Rows are points. Each copy is the shape, with its points in the same order, stretched, turned, moved and blurred by noise. Is it also mirrored, or only turned?
(in the rows, 128 means zero)

Shape, 7 rows:
[[145 163]
 [106 117]
 [146 168]
 [ 95 100]
 [145 109]
 [140 106]
 [ 99 140]]
Copy 1 (7 x 2):
[[145 104]
 [140 148]
 [148 100]
 [139 164]
 [117 137]
 [116 143]
 [156 138]]
Copy 1 is: only turned
Copy 2 (7 x 2):
[[102  82]
 [116 138]
 [ 93  84]
 [126 158]
 [165 134]
 [160 138]
 [ 86 118]]
Copy 2 is: mirrored
Copy 3 (7 x 2):
[[ 83 170]
 [116  99]
 [ 81 175]
 [127  71]
 [136 143]
 [139 134]
 [ 87  97]]
Copy 3 is: only turned

Shape, 8 rows:
[[ 89 134]
 [157  84]
 [164 122]
 [122 105]
 [158 109]
 [129 129]
 [135 170]
 [102 129]]
Copy 1:
[[ 80 129]
 [164 156]
 [149 123]
 [126 148]
 [152 139]
 [115 128]
 [ 98  96]
 [ 93 131]]
Copy 1 is: mirrored
Copy 2, 8 rows:
[[186 112]
 [ 93  67]
 [ 80 120]
 [142  84]
 [ 88 102]
 [133 118]
 [123 174]
 [171 112]]
Copy 2 is: mirrored
Copy 3:
[[150 171]
 [135  91]
 [112 111]
 [146 130]
 [122 109]
 [129 139]
 [107 163]
 [144 157]]
Copy 3 is: mirrored

Shape, 8 rows:
[[150  84 140]
 [131  97 135]
 [129 154 111]
 [129 141 150]
 [148  56 134]
 [135  76 119]
 [117 115 157]
 [144 137 131]]
Copy 1 (8 x 3):
[[165  94 104]
 [156 122 115]
 [ 96 128 136]
 [104 120 113]
 [201 100 112]
 [177 120 123]
 [134 129 105]
 [118  99 118]]
Copy 1 is: only turned
Copy 2:
[[ 66 107 147]
 [ 93 120 147]
 [178 140 111]
 [145 155 115]
 [ 35  86 170]
 [ 71  97 160]
 [114 143 134]
 [141 133 115]]
Copy 2 is: mirrored
Copy 3, 8 rows:
[[116 146 133]
 [123 139 118]
 [140  94 135]
 [155 123 123]
 [ 97 156 130]
 [105 135 125]
 [144 141 111]
 [141 123 133]]
Copy 3 is: only turned
Copy 4 (8 x 3):
[[161 177 150]
 [143 158 126]
 [120 101 132]
 [102 122 146]
 [183 199 136]
 [172 174 118]
 [105 144 124]
 [127 125 155]]
Copy 4 is: mirrored

Shape, 8 rows:
[[157 105 121 114]
 [119 115 128 143]
 [144 142 140  66]
 [134 114  81 117]
 [145 147  82 132]
 [143 157 104 148]
 [117 117 121 133]
 [135 185 134  72]]
Copy 1 (8 x 4):
[[122 131  85 104]
 [116 125 138 126]
 [164 160  87 122]
 [124 111  90 140]
 [107 129 105 169]
 [ 98 142 129 170]
 [123 123 131 129]
 [163 175 112 165]]
Copy 1 is: mirrored
Copy 2, 8 rows:
[[107 152 128 114]
 [116 101 121 118]
 [116 143 180 158]
 [114 147 168  89]
 [153 156 184 107]
 [164 139 167 127]
 [115 104 132 114]
 [156 138 216 177]]
Copy 2 is: mirrored

Shape (10 x 4):
[[148 169 161 150]
 [135 119 151 150]
 [142 154 140 123]
 [ 90 128 137 133]
 [118 105  83 106]
 [117 141  71  90]
 [116 120 116 115]
 [143 152 123 157]
 [148 156 113 170]
 [114 129 103 123]]
Copy 1, 10 rows:
[[121 119 192 147]
 [124 135 170 100]
 [121 145 159 160]
 [145 109 112 118]
 [ 99 174  81 145]
 [ 91 170  70 194]
 [122 149 111 139]
 [ 84 125 163 142]
 [ 61 118 165 138]
 [106 143 104 146]]
Copy 1 is: mirrored
Copy 2 (10 x 4):
[[151  88 134 181]
 [170 108 123 127]
 [139 121 141 158]
 [130 135 100 131]
 [113 151 143  72]
 [ 79 155 153  99]
 [130 145 129 110]
 [128  79 138 136]
 [121  58 139 129]
 [113 132 130 106]]
Copy 2 is: mirrored

Shape (10 x 6):
[[153 166 124  98  78 104]
 [118 139 112 108 159 126]
 [106 122 159 137 155 134]
 [193 159 110 108  90 116]
 [ 98 103 129 114 147 162]
 [117 110 137 120 138 140]
 [157 152  92 134  96 102]
 [106  97 112 129 142 126]
 [ 99 134 125 139 141 162]
 [136 121 123 132 144 137]]
Copy 1, 10 rows:
[[ 73  66 115 152 139 136]
 [102 143 137 114 103 132]
 [159 145 119 120 102 136]
 [ 73  53 158 146 134 110]
 [162 153 148 116 128 147]
 [150 143 136 125 126 133]
 [ 71  73 106 127 143 108]
 [147 159 113 118 137 125]
 [139 126 137  98 125 155]
 [134 126 139 115 119 119]]
Copy 1 is: only turned
Copy 2, 10 rows:
[[116 178 142 135 189  55]
 [105 102 126 100 145 139]
 [126  98 123 123  99 150]
 [100 218 131 119 167  47]
 [125 108 149 100 120 178]
 [127 129 142 108 122 140]
 [141 175 100 141 177  87]
 [159 118 123 112 132 162]
 [121  96 127 126 126 175]
 [121 136 124 113 119 138]]
Copy 2 is: mirrored
Copy 3, 10 rows:
[[127 112 205  74 169 129]
 [122 175 145 127 122  84]
 [137 157 103 104  81 117]
 [104  92 205 113 166 133]
 [173 183 110 133  97 124]
 [149 162 121 118 109 129]
 [123 101 188  92 177 110]
 [160 180 108 113 129 111]
 [165 147 127 128  94 116]
 [133 143 127 128 111 117]]
Copy 3 is: only turned

Shape (13 x 8):
[[122 140 116 114 112 119 128 133]
 [102 109  90 123 138 124 167 107]
 [108 108  88 121 147 159 137 160]
 [146 133 139 134 120 119 118  82]
 [ 88 113 115 114 131 161 189 163]
 [137 145 133 119 145  87 110 128]
 [ 78 142 102 101 127 170 150 147]
 [164 141 118 128 116 115 125 110]
 [130 150 146 121 154 125  95 106]
 [ 75 119 124 142 140 167 166 170]
 [124 184 123 148 147 111 111 119]
 [151 171 142 108 161 125 130 110]
 [161 156 117 130 140 141 138 108]]
Copy 1:
[[103 134 140 126 133 126 115 113]
 [104 159 108 111 166  80  95 113]
 [128 118 113  93 140 110 143 155]
 [114 155 133 137 107 124  81 102]
 [144 106 131  99 178  58 134 125]
 [116 156 154 147 113 137 119 145]
 [123 108 142  77 144  78 148 119]
 [ 95 141 137 140 119 149  77 118]
 [138 144 155 127  80 121 124 139]
 [166 113 137  88 168  87 154 142]
 [122 158 176 114 122 158 110 144]
 [133 129 177 129 103 101  96 149]
 [116 131 154 119 122 129  72 137]]
Copy 1 is: mirrored
Copy 2:
[[128 122 111 136 141 117 115 127]
 [151 118 119 179 129 151 120  98]
 [121 142 105 127 115 152  98 105]
 [130 111 105 156 139 115 155 136]
 [108 155 146 186  98 155  56 104]
 [135  84 143 121 147 123 151 120]
 [110 147  88 151 108 120  71  77]
 [121 123 121 134 156 125 153 145]
 [115  89 114 123 128 107 157 106]
 [119 166 140 155  88 147  79 109]
 [144 124 130  95 152 104 177 111]
 [104  87 148 142 148 123 156  89]
 [105 131 123 137 155 132 159 119]]
Copy 2 is: only turned
Copy 3:
[[141 133 158 121 127 108 156 109]
 [ 96 182 131 125  99  86 129  88]
 [139 179 148 147  72 161 107  90]
 [131 126 151  99 188  95 147 142]
 [ 90 147 108 127  56 129 108  85]
 [146 110 164 153 135  97 153 163]
 [124 168 152 106  60 114 114  85]
 [147 122 159 132 180  99 139 120]
 [152 126 169 118 137 105 131 182]
 [ 74 143 132 130  48 155 119 107]
 [112 112 199 145 137  86 143 156]
 [151  96 155 131 150  62 101 164]
 [137 118 158 136 169  92  97 127]]
Copy 3 is: mirrored
Copy 4, 13 rows:
[[130 133 112 151 139 128 136  95]
 [109  83 150 163 167 106 159 122]
 [116 129 173 145 183 134  97 137]
 [117 118  98 134  84  78 159 116]
 [ 68 113 182 159 197 178 128 106]
 [159 145  88 130 118 114 162 140]
 [ 83 144 152 183 202 144 105 101]
 [146 138 116 122  99  96 159  99]
 [126 159  89 141 110  88 140 154]
 [ 51 120 159 134 209 173 104 119]
 [127 168  75 113 158  92 157 116]
 [133 180 114 141 120 100 180 142]
 [124 158 136 122 123  87 166 114]]
Copy 4 is: mirrored

Shape (12 x 8):
[[ 92 100  94 153 151 139 108 152]
 [109 143  85  87  78 150 120 153]
 [175 129 140 174 109 111 124 115]
 [140 140 156 144 104 126 156 112]
 [164 115 144 127 114 138 130  92]
 [ 88 144  98  97 129 112 128 144]
 [142 120 163 130  80 120 135 117]
 [106  92  89 148 115 160 142 157]
 [108 144 107 121 167 153 137 169]
 [148 126 168 138 114 129 112 128]
 [128 132 139 128 121 117 137 101]
 [115 109  94  84 114 115 145 162]]
Copy 1 (12 x 8):
[[167 113 135 111 135 102 131 148]
 [140 166 109  74 132  98 157 106]
 [108 134 123 184 137 155 132 138]
 [ 95 119 110 150 104 159 140 133]
 [ 88 115 136 155 106 135 152 108]
 [167 127 102  89 124 121 128 112]
 [ 97 155 126 149  88 152 141 123]
 [122 119 129 106 132  82 135 149]
 [144 101 126  81 157 115 118 133]
 [111 149 144 145 111 156 137 129]
 [121 112 114 141 101 147 143 117]
 [130 141 118  93 127  89 102 105]]
Copy 1 is: only turned
Copy 2:
[[ 43 117 142  99 125 110 117 163]
 [ 69 137 123 137 201 202 141 153]
 [159 122  64 165  98 113 104  68]
 [160 154 105 189 124 107 143 119]
 [174 149  88 125 122 121 146  85]
 [ 86 113 155 138 124 176 135 186]
 [155 132  92 175 147 114 178 106]
 [ 34 168 100 125 169 116 131 154]
 [ 68 159 177 131 127 145  91 150]
 [158 115 134 151 132 107 150  82]
 [157 123 114 149 102 126 144 145]
 [ 54 145 129 134 132 181 162 165]]
Copy 2 is: mirrored
Copy 3 (12 x 8):
[[ 91 150 101 135 144 117  84 121]
 [ 38 125 130 107 126 165 166 179]
 [168 157  67 107  74 143 109 124]
 [132 107  98 121  91 119 130 137]
 [163 150 132 117 101 150 123 138]
 [ 70 107 117 115 150 141 145 128]
 [132 115 113  85  80 146 124 138]
 [ 68 154 114 146 122  91 107 146]
 [ 74 124 121 179 135 117 137 110]
 [139 127 109 111  81 162 113 106]
 [142 117 112 115 118 136 122 136]
 [ 64 146 140 109 126 120 166 116]]
Copy 3 is: only turned

Shape (13 x 9):
[[113  88 115 135 152 156 102 164 149]
 [101  85 102 126 131  93  86 118 156]
 [151  85 110 143 153 126 140 131 134]
 [105 138 163 110 137  99 103 111 126]
 [101 125 164 141 108 156 110  91 125]
 [116 132 105 124 119 162 132 116 110]
 [163 147 128 149 116  92 106  98 169]
 [111 103 150 103 112 167 143 115 113]
 [152 128 146 106 166 156 158 137 174]
 [154 114 147 127  91 130 158 128 104]
 [142 109 112  87 144 167 148 162 122]
 [ 88 146 126 153 105 123 132 105 151]
 [103 134 153  87 164 137  92 139 104]]
Copy 1, 13 rows:
[[ 90 158 113 171 106 122 102 109 145]
 [101 101 113 162 125 149 112 154 149]
 [135 162 109 136 134 113  75 121 173]
 [130 124 123 138 138 123 162 192 105]
 [121 144 166 132  95 151 144 136 131]
 [ 98 165 146 106 115 141 121 103 135]
 [152 107 145 140 177 134  94 146 131]
 [129 171 129 109  93 128 115 133 128]
 [144 153 110 133 149  44  78 154 116]
 [171 175 116  98 128 144  99 106 138]
 [116 189  94 115 126  94  80 121 122]
 [119 102 156 127 125 133 157 116 130]
 [ 94 164 112 145 123 115 159 187  94]]
Copy 1 is: only turned
Copy 2:
[[118 183 142 110 186 122 141 169 115]
 [136 145 139 195 135 105 156 213  89]
 [158 149 162 133 179  94 130 160 132]
 [157  84  98 145 123 126 114 127  84]
 [165 136 118 104  84 122 107 128 115]
 [125 154 149 131 125 152 138  93 145]
 [155 115 144 215 124  94  36 156  84]
 [154 134 102  94 130 111 163 101 150]
 [176 150 117 116 203  81  85  80 101]
 [129  95 126 120 133  97 122 111 166]
 [116 148 114 111 212 127 155  84 159]
 [124 140 165 165  66 109 101 112  80]
 [149 108  84 102 177 173 141 110 108]]
Copy 2 is: mirrored
Copy 3:
[[111 112 152  67 161  82 187 112 115]
 [121 102 158  69 116  73 133 134 138]
 [148 113 106  85 141 107 135 106 120]
 [104 116 144 123 112 133 128 146 149]
 [157 112 151 129 135 143 171 158 122]
 [167 144 125 130 149 117 132 143 100]
 [150  78  97 142 141  99  87 138 134]
 [134 138 130  92 132 137 156 169 118]
 [102  98  99  93 149 128 106 140 103]
 [149 133  81 121 132 129 153 154 130]
 [105 147 105  76 159 108 126 142 112]
 [169 107 136 154 114 107 156 147  87]
 [ 81 141 161 101 140 134 136 133 150]]
Copy 3 is: only turned

Shape, 15 rows:
[[116 126  97 142 152 126 111 147 130 120 122]
 [144 115 161  99  99 174 113 145 150 155 116]
 [134 105 149 129  83 117 129 135 130 125 140]
 [103 108 127 123 100 125 130 160 146 159 108]
 [128 164 135 164  96 174 141  69 115 152 104]
 [173 145 125 133  90 149 120  99 111 172 112]
 [181 144 115 147  91 150 156  95 134 142  83]
 [129 145  94 151 162  99 116 164  93 133 140]
 [125 123  86 141 162 103 128 123 132 129 156]
 [144 106 111 127 163 108 158 115 109 143 142]
 [124 104  88 123 143 129 124 140  84 115 122]
 [118 124  66 122 136 123 133 154 102 153 146]
 [160 148 136 142  98 135 122  52 113 171  68]
 [128 135  82 109 139 102 121 113 121 115 147]
 [130 142 154  87 101 131 150 151 130 142 109]]
Copy 1 (15 x 11):
[[147 104 115 126 124 134 112 146 135 152 101]
 [ 91 177 119 120  92 150 139 135 113  81 125]
 [124 118 130 139 151 113 129 115 112  84 142]
 [113 137 123 126 124 117 133 177 109 105  97]
 [136 151 186 124 102 172 137 132 114 120 189]
 [113 152 151  98 104 150 104 128 137  80 162]
 [104 127 160  90 108 119 129 127 124 106 174]
 [168 101 114 142 134 141  82 147 183 146  96]
 [167  92 125 114 161 128 133 133 140 146  96]
 [133 136 138 101 181 111 128 139 151 142 102]
 [113 107 125 123 158 123  68 147 149 158  91]
 [144  91 134 120 136 133  90 165 160 138  61]
 [ 88 178 164  67 124 146 112 152 107 101 207]
 [140  79 125 108 165 139 118 136 142 135 106]
 [ 88 158 123 134 122 144 149 159 144  91 119]]
Copy 1 is: mirrored
Copy 2 (15 x 11):
[[141 124 138 151 123  90 114 142 130 126  74]
 [ 96 108 102 138 186 112 161  96 145  81 113]
 [135  96  89 104 126 142 128 113 149 107 142]
 [132 148  72 126 151 103 139 100 158  77 103]
 [163 121 192 135 197 146 119  84 103 181 138]
 [112 122 130 170 198 160 130  85 158 164 134]
 [134 106 155 186 160 150 125  91 173 148 168]
 [128 150 133 157 116 111 110 168 139 167  67]
 [145 114 136 129  85 106 109 113 142 159  79]
 [114 133 142 126  75 143  98  97 143 151  96]
 [136 123 137 144 121 133  88 150 145 114  61]
 [137 136 107 144 130 128 121 130 165 141  38]
 [130 150 155 181 188 160 110  50 114 165 165]
 [150  92 116 148  95 139 116 120 138 152  82]
 [104 141 115 146 123 146 164 112 148  92 132]]
Copy 2 is: mirrored
Copy 3:
[[136 102 132 119 142 128  96 135  97 115 111]
 [148 165 131 145  93 133 135 143 128 156  44]
 [130 168 148 115 108 135 116 124 145 122 109]
 [128 147 124 110  83 136 119 110 116 144 100]
 [178 185  96 113 154  79 160 125 133 170 120]
 [142 216  86 136 140  93 125 154 108 154 100]
 [171 193  81 158 119  94 107 148 129 152 123]
 [114 113 105  86 154 135  76 159  78 106 126]
 [110 113 141 126 164 124  84 141 103 136 155]
 [107 147 133 137 137 133  96 167  97 145 180]
 [109 120 131 113 134 108 111 162  85 101 137]
 [ 85 122 124  89 140  96  88 158  82 138 128]
 [164 225  59 166 140  97 155 122 116 154 140]
 [ 91 113 118 135 167 108  97 142 126 131 146]
 [124 139  82 125  81 141 123 141 152 158  91]]
Copy 3 is: only turned
